Rows are points. Two turns around zero, p and q, are shown by what they do to some points. Where does a point land after both, in the order given? Backwards means that the second turn is done in reverse. Each puzzle has new turns, and all numbers are rounded.
(in the rows, 128 means zero)

Turn p:
[127 113] -> [137 116]
[148 103] -> [159 122]
[104 111] -> [120 100]
[133 185] -> [ 95 175]
Turn q:
[107  92] -> [131  86]
[125 103] -> [140 106]
[157 169] -> [128 178]
[123 148] -> [112 142]
Where do these land?
p, then q: [157 102] -> [161 149]
q, then p backwards: [ 82 133] -> [ 83 137]
p, then q: [119 120] -> [133 117]
p, then q: [154 157] -> [107 161]

Turn p:
[152 101  98 152] -> [161 110  92 135]
[163 119 126 150] -> [162 124 120 152]
[ 90 156 116 157] -> [ 81 105 117 148]
[141 167 148 107] -> [115 168 151 144]
[112  86 129  77] -> [138 136 135  62]
[109 139 151 125] -> [109 125 153 127]
Turn q:
[166 141  99 111] -> [138 150 104  89]
[103 131 159 135] -> [122 125 157 156]
[159 149  89 142] -> [141 154  82 115]
[136 134 142 139] -> [144 135 134 138]
[114 109 203 134] -> [151 106 193 159]
[ 91 133 111  99] -> [ 79 127 133 120]
[126  99  93 138] -> [121  99  93 122]
Where do these land?
q, then p backwards: [ 91 146 132 174] -> [147 174 122 164]
q, then p backwards: [107 120 107 123] -> [103 137 114 136]
p, then q: [120 126 175 128] -> [147 120 169 140]
p, then q: [152 112 110 141] -> [145 128 100 112]
q, then p: [170 136 116  73] -> [116 189 144  97]

Turn p:
[137  87 185 142  85 147 139 107] -> [153  95 175 148 110 179 132 100]
[166 112 108 114 159 132 107 158] -> [141 110 111 101 161  95 101 115]
[104 152 125  98 125 129 139 142] -> [122 148 128 116 123 133 119 169]
[ 94 118 117 149  97 150 107  90] -> [122 148 111 156  86 160 122  99]
[ 93  82 101  90 162 148 162  89] -> [ 69  88  91  96 107 167 115 136]
[136 136 156  85 125 120  92 117] -> [134 147 163  86 110 121 110 117]
[138 168 101 106 124 144 142 144] -> [143 158 104 108 152 134 131 158]
[112 153 133 182 155 133 105 139] -> [105 156 131 176 152 103 123 111]
[170 151 131 151 100  91 162 131] -> [165 123 138 135 141 115 192 139]
[130 122 123 163 146  87 126 162] -> [127 109 129 159 138  74 137 136]
Turn q:
[104 172 135 158 157  87 125 166] -> [ 86 147 126 152 181  88 112 119]
[125 118 109 111 133 163 100  85] -> [138 130 109  93 105 160 154 101]
[138 104 100 143 125 121 144 136] -> [149 128 113 163 127 136 132 137]
[107 146 154 103 154 143 101 180] -> [105 168 133  92 157 131  83 140]
[194 123 142 178 126  86 167 124] -> [174  88 141 180 131  68 121 119]
[157 147  98 123 106  98 137 104] -> [138 122 115 140 109  91 172 139]
[127 130 121 133  98 156 134 114] -> [125 132 141 134  90 142 138 120]
[108  92 129 102  93 148 100  95] -> [117 102 110  97  86 171 136 137]
[ 92 120 162 101 160 149 144 148] -> [119 136 162 102 167 164 107 140]
Where do these land?
p, then q: [147 145 105 115 145 170 108 156] -> [138 160  94  96 150 112 141 109]
p, then q backwards: [ 86 131 154 128 112 148 123 170] -> [128 106 141 136 108 137 156 182]
p, then q backwards: [125 145 108 128 102  92 182  78] -> [111 131  76  90  97 124 136  78]
q, then p: [108 125 142 108  83  93  88 137] -> [138 122 104 142  85 111  89 165]
q, then p: [153  82 155 120  98 144 106 148] -> [183 134 123 119 112 118  89 104]
q, then p: [154 111 138 100 152 128 157 119] -> [142 101 147 101 164 122 127 123]
q, then p: [ 82 143 130 141 145 133 113 143] -> [ 84 157 121 136 122 136 111 129]
p, then q backwards: [137 126 103 142 157 147 121  95] -> [102 139 115 147 148 126  93 113]
p, then q backwards: [117 112  97 128 133 120 159 172] -> [137  95 126 119 117  76 125 142]
q, then p: [170 160 149 170 151 105 123  64] -> [103  77 137  99  86 125 188 100]

Turn p:
[102 158 112 124 138 131 129 137 110] -> [139 164 130 151 139 112 126 131 126]
[140 139 130 126 108 128 173 156 156] -> [123  98 143 151 141 120 176 125 130]
[144 124 129 137 131  75 158 153 130] -> [158  84 138 129 141  96 139 147 116]
[107  74 161 115 110 138 144  74 120] -> [ 81 114  66  89 136 132 121 115 118]
[117 132 135 117 167 133 119 153 136] -> [142 141 147 124 128 105 121 102 152]
[158 106 184 103 115 148 122  71 105] -> [124 119  77  80 129 178 126  89 103]
[138 151  78 148 154 136 135 152 145] -> [142 127 162 175 135 128 118 144 162]
[111 168 121 160 121 120 118 163 133] -> [131 145 173 160 118 108 130 137 105]
[126 107 155 127 126 134  95  60 143] -> [105 122  82 107  85 153  96 107 120]
[121 147  85 106 119 120  98 168 138] -> [148 161 157 136 105 117 150 163 155]
[144  65 170 140 108 151 122 101 106] -> [ 87 106 111  66 143 161 111 117 109]
[127 165  77 133 139 120 124 149 112] -> [159 155 148 166 138 124 123 161 139]
Turn q:
[139 120 132 157  98 101 125  98 152] -> [124 128 156 141 103 112 114 156 164]
[123 159 130 116 142 102 105 100 131] -> [128 170 116 131 137  98 118 123 146]
[129 135 138 150 134 108 137 126 139] -> [133 131 137 148 132 113 133 150 131]
[142 114 138  37  78 141 130 100 141] -> [ 95 152 175  62 131 155 128  80 162]
[161 126 128 136 151 137 125 153 108] -> [146 125 122 116 127 129 119 141  83]
[112 132 132 147 127 106 117 225 151] -> [104  75  97 112 167 105 163 182 108]
[110 104 127 127 138 135 116 110 140] -> [142 119 123 134 138 139 110 118 154]
[117 149  75 156 145 124 142 217 151] -> [143  81  73 115 129 110 198 168 104]
[119 149 140 145 133 187 147 113 112] -> [123 147 114 162 114 182 133 119 108]
[121 113 137 107 123 112 146 102  86] -> [121 130 158 140 125 114 115  80 118]
[131 121 122 124 120 169 111  95  78] -> [120 139 116 134  95 155  88  87 111]
[132 115 139 135 146 112 135  98 150] -> [155 139 150 143 138 123 118 135 151]
Where do these land?
p, then q: [154 146  81 123 150 112 166 148 136] -> [169 108 145 132 135 133 128 185 115]
p, then q backwards: [105 120 152 149 117 140 144 144 120] -> [124 136 152 107 119 110 134 147 105]
p, then q backwards: [143 116 132 108  95  94  75 116 130] -> [183 137  88 140 112 151 119 140 138]
q, then p backwards: [116 139 113 119 151 116 117 137 115] -> [110 131 144 112 137 115 146 118 118]
p, then q: [ 85 117 156 121 178  76 131 140 192] -> [120 113 182 120 114  60 107 137 188]
q, then p backwards: [105 135  78 124 115  94 135 139 115] -> [105 122 153 100 132 103 147 133 170]
q, then p backwards: [157 108 175 151 150 113 136 128  76] -> [119 160 140 199 136 108 126 135 101]
q, then p: [131 140 102 145  90 134  76 143 131] -> [111 155 131 123 107 107 158 175 151]
q, then p: [140 163 130 137  94 167 138 109  96] -> [ 93 171 123 151 136 141 143 137  90]
p, then q backwards: [133 123 160 172 128 166 140 102 125] -> [107 111 162 112 113 158 123 136  84]
p, then q: [132 114  95  87 127 173 146 102 130] -> [161 132  96 130 123 159 172 139 157]
p, then q: [134 116 161 102 141 149 131 129 168] -> [136 137 159 135 118 143 133 108 176]
